Each row of a before or after table is a point. One or more steps were done to the points. Then noise was added and the rows were shuffled. The steps act on columns, c1 being the first. What was done? A step turns or swaps two columns, mirrors them in a line or flattens them onto one, adds a multiple of one to another, or multiplies or shifts one. Angles are multiples of 10 degrees, from the lower column toward the higher: turns from -170 to 170, lines from 10 to 170 but not 90. Use the fewest steps. Two steps may share a column if one is a turn and the other turns, adds or multiplies; they go together, in the order done. Otherwise the lowest column goes first.
In the rows, zero is written as 128.

Before (14 x 3)
[[ 68 144 102]
 [120 120 157]
 [101 100 114]
 [ 75 120  82]
 [ 92 140 132]
 [158 124 143]
 [160 131 128]
 [ 69  79 166]
 [ 80 139 142]
 [168 133  73]
 [142  64  71]
 [ 87  94 135]
 [163 142 161]
 [ 73  83  72]]
After (14 x 3)
[[115 155 144]
 [214 101  76]
 [135  93 134]
 [105 152 128]
 [140 121 156]
 [193 173  73]
 [170  87  79]
 [190 108 137]
 [175 117 115]
 [223  99 165]
 [148  66 100]
 [ 92 151 160]
 [147  80 144]
 [ 96 160  71]]
Steps: turn c1 and c2 by 120 degrees; multiply c1 by 1.3

Before (13 x 6)
[[129 130 123 116 123 144]
 [109 141 130 122 124 143]
 [110 109 132 134 125 133]
 [126 128 137 131 122 131]
 [112 135 142 126 136 116]
 [111 135 178 135 122 132]
 [119  68 122 123 140 117]
 [140 135 134 110 144 127]
 [125 140 135 130 153 119]
 [127 136 124 121 136 122]
 [137 129 123 128 130 134]
 [132 140 133 113 160 128]
 [109 138 124  91 135 122]]
After (13 x 6)
[[133 151 136 126 106 117]
 [127 140 140 112 115 135]
 [123 144 124 128 116 125]
 [135  90 130 110 133 127]
 [111 141 137 141 116 118]
 [115 152 132 133 106 110]
 [121 155 129 111 140 120]
 [135 142 178 111 150 137]
 [ 89 148 124 110 117 130]
 [116 130 124 129 140 118]
 [125 127 124 136 129 121]
 [122   6 122 118 111 127]
 [132 129 134 127 135 134]]
Steps: swap c1 and c4; multiply c2 by 2; add -0.3 times c3 to c5; turn c5 and c6 by -140 degrees

Before (12 x 8)
[[110  95 198 129  96  80 176 189]
 [ 83 118 179 123 140  60  95 159]
 [ 84  92 138 140  99  63 150 127]
 [117 170  97 119 186 178 142 117]
 [148 101 181 184 198  69 108 186]
 [135 136 209 102  92 109 102 111]
 [ 94 132 167 183 186 177  82 127]
 [148 102 121 110 130 121 156 194]
 [113 147 134 136 186 127 113 105]
 [ 82 164 138 156  95  97 150 193]
 [141 133 132  88 105  96 193 118]
 [148 134 101 147 152  70 106 132]]
After (12 x 8)
[[102 180 122 118  90 176 137 171]
 [154 154 154 156 201  97  62 132]
 [157  78 161 185 143  69 124 218]
 [169  93 119 141 142  65  46 102]
 [159 147 107 147 119  71 126 150]
 [ 97 109 109 110 184 121 122 163]
 [153  94 202 102 132 108 141  89]
 [212  95 166 123 149  59  79 153]
 [162 113 164 183  98 178 158 177]
 [ 84 130 134  89 130  96  80 102]
 [151 140 142 135  79 127 126 167]
 [125  64 172 129 197  81  58 130]]
Steps: add 0.7 times c6 to c1; turn c1 and c7 by 130 degrees; turn c2 and c3 by 30 degrees; mirror c5 and c8 in the line at 60 degrees
